Each row of a before or after table is a point. The points were changed in one or more steps. Then noise was added and the rows were shuffled. The steps act on how far a point lies along the listed directions, d1 being the first. Write out the steps. A step turns or swaps two directions, mirrors them in a line or flattens them onto one, adds a multiple of one to another, or multiplies one. Angles are multiples of 10 degrees, from the lower direction toward the higher: turns from -170 to 170, lines from 10 to 170 but not 90. Use the fewest steps. Two steps may share a direction if one is a turn and the other turns, adds or multiplies; they go together, in the order done. Otherwise the lowest direction goes first.
In the rows, zero is written as 128.

Directions:
(1): [ 85 112]
(2): [112 171]
Before (11 x 2)
[[132 128]
 [173  88]
 [156 148]
 [ 66 140]
 [120 125]
 [ 74 141]
 [135 181]
 [155  79]
 [ 87  85]
 [122 146]
 [113 166]]
After (11 x 2)
[[ 95  85]
 [133 193]
 [ 94 106]
 [129 122]
 [ 82 158]
 [183 139]
 [120 131]
 [109 124]
 [185 126]
 [129  96]
 [ 86 169]]
Steps: swap d1 and d2

Directions:
(1): [159 129  81]
(2): [122 184 126]
Before (11 x 3)
[[164  94 110]
 [133  76 116]
 [165 127 121]
 [137 126 110]
 [130  71 144]
 [113  98 173]
 [140  48 136]
 [ 87  83 204]
 [116 128 134]
 [141  80  99]
 [110 130 159]]
After (11 x 3)
[[ 85 127 195]
 [ 90 156 162]
 [103 114 179]
 [123 117 124]
 [125  82 162]
 [118 165 166]
 [124 144 131]
 [ 93 137 166]
 [138  93 129]
 [147 157 146]
 [114  39 170]]
Steps: swap d1 and d2

Directions:
(1): [170  91  95 122]
(2): [161 180 114 113]
(3): [ 93 136  74 128]
Before (12 x 4)
[[ 92 151 119 127]
 [ 81 143  96 100]
 [128 157 150 129]
 [ 81 158 139 123]
 [121 141 145 140]
 [106 194 139 133]
 [150 183 143 114]
 [103  74 167 166]
 [ 93 115 204 127]
 [130 171 111 105]
 [147 174 125 127]
 [116 183 178 117]]
After (12 x 4)
[[ 88 155 195 161]
 [110 211 212 113]
 [174 152 108 129]
 [157 176 107 124]
 [117 162 122 113]
 [181 165 120 107]
 [162 216 155 103]
 [112 130 104 120]
 [ 96  98  80 101]
 [150 173 142 123]
 [134 159 137 134]
 [153 129  88 107]]
Steps: add 1 times d3 to d1; turn d1 and d2 by -50 degrees

Directions:
(1): [157 177  96 162 152 149]
(2): [177 102 148 168 122  93]
(3): [168 109 151 108 127 187]
Before (14 x 6)
[[127  90 210 106 100 152]
 [138 191  81 171 152 118]
 [148 168  99 158 140 126]
 [180 150  99 168 146 120]
 [182 154 110 192 128  83]
 [125  46 190  62  82 119]
 [119  83 135 109 122  86]
 [119 167 113 172 133 115]
 [113  79 176  74  99 169]
 [ 97  90 139  80 114 155]
 [ 93  79 161  74  97 141]
 [130 138 103 161 136 115]
 [118 130 120 168 152  93]
 [151 105 131 163 141  78]]
After (14 x 6)
[[137 159 122 165 131 136]
 [ 91  94 121 112 125  64]
 [171 156 110 159 130 135]
 [ 93  85 164  95  96 124]
 [185 144 104 150 149 165]
 [128 118 124 141 142  88]
 [173 180  99 158 151 166]
 [134 136 105 145 132 137]
 [165 164 104 145 140 162]
 [107 108 196 119  96 119]
 [ 77  90 151 102  94  86]
 [119 132 125 154 157 103]
 [ 87  92 125 106 112 109]
 [ 74  67 164  78  82  61]]
Steps: add 0.7 times d1 to d3; multiply d2 by 0.4

Directions:
(1): [123 161 110  89 107 144 139  59]
(2): [104  71 110 127  65 133 145 131]
(3): [138 113  69  85 159  95 150 146]
Before (10 x 8)
[[109  96 167 164  91 122 119 147]
 [115 103  97  94 101 127 142 124]
 [136 153 160 159 184 135 112 162]
 [130 145 162 127 152 131 111 129]
 [140 131 169 159 139 134 113 143]
 [134 195 166 143 148 138 115  83]
 [118 128  92 109 123 120 127 100]
 [142 154 122 117 165 121 124 100]
 [127 135 152 131 105 132 130  91]
 [145 200 168 138 146 145  96  80]]
After (10 x 8)
[[108 128 126 139  96 140 116  92]
 [ 96  88 118 109  52 148 139 109]
 [110  52 111 132  92  92 142 173]
 [153 130 133 132 179 108 123 161]
 [157 188 125 122 244 111 120 155]
 [151 184 154 137 185 131 105  97]
 [142 160 157 120 189 117 110 143]
 [128 111 163 160 113 123 122 136]
 [157 208 193 178 215 121  93 143]
 [169 214 197 175 217 122  71 148]]
Steps: turn d1 and d3 by -80 degrees; multiply d2 by 2
